Rows are points. To make a cloud, some directions were put in groups of two or more. Within a group, all points are equally far from the middle, so they leave a hole (a ring in 2 directions, a hollow ball in 3). The other directions are filled evenly. Then the cloud was stretched, turned, moved and blurred a little. Count the holes, and give their numbers of directions, smallest first.
In the rows, 100 means zero.

Cloud (21 x 3):
5	148	64
90	134	112
112	26	119
111	139	114
114	142	59
37	158	105
40	87	76
94	92	96
50	84	97
109	113	105
89	59	65
19	162	115
124	95	104
52	75	118
84	36	143
155	33	69
98	134	99
62	178	77
79	75	107
38	103	75
126	85	81
Holes: 0

Cloud, 32 rows:
68	79	86	82
87	45	73	120
52	112	85	68
147	126	109	78
98	40	65	144
88	47	73	116
39	104	30	163
130	99	161	124
79	143	122	55
41	143	69	70
19	105	43	121
41	54	84	133
65	156	123	134
133	101	161	122
52	72	77	94
103	37	83	167
35	92	97	157
141	86	135	155
135	118	80	83
138	122	124	70
117	183	75	91
91	122	161	113
51	49	84	128
106	72	74	94
95	73	83	87
104	59	136	158
92	85	26	143
81	110	18	129
92	124	122	56
127	65	124	167
50	95	81	78
63	101	39	180
Holes: 2 (2, 2)

Cloud:
194	132	122	106	117	61
122	61	116	77	63	80
110	102	86	125	94	101
160	103	119	62	102	124
108	108	110	133	86	44
105	162	49	99	163	119
141	93	137	50	82	135
187	126	82	122	170	54
107	74	64	66	105	162
130	103	105	111	78	105
110	92	131	175	84	125
114	108	94	106	130	58
155	63	58	70	53	33
135	118	128	115	66	98
139	123	167	144	110	109
122	90	104	8	91	152
93	147	26	40	132	80
54	27	84	72	65	97
190	103	100	63	116	69
123	80	61	30	102	133
98	116	40	130	77	17
186	164	88	98	112	59
152	89	108	71	139	112
78	95	107	111	58	120
118	91	61	108	176	78
69	82	24	58	28	64
123	141	48	26	136	89
153	138	85	109	156	58
78	26	21	106	81	44
52	128	86	110	104	100
73	172	82	70	123	103
123	68	130	37	66	29
145	114	113	55	141	112
64	119	38	53	90	55
67	41	48	72	97	123
159	92	81	31	109	53
72	104	55	131	74	72
121	98	72	138	119	35
67	124	56	105	143	87
98	47	62	50	113	153
189	89	60	43	102	49
90	72	74	43	74	140
140	103	63	36	106	139
25	42	86	83	64	75
138	83	139	145	100	127
62	75	77	53	39	122
60	167	77	117	109	39
139	152	51	95	143	132
139	64	110	68	40	95
99	58	60	110	40	123
94	92	67	93	100	153
100	119	95	92	56	58
63	34	79	99	58	93
Holes: 0
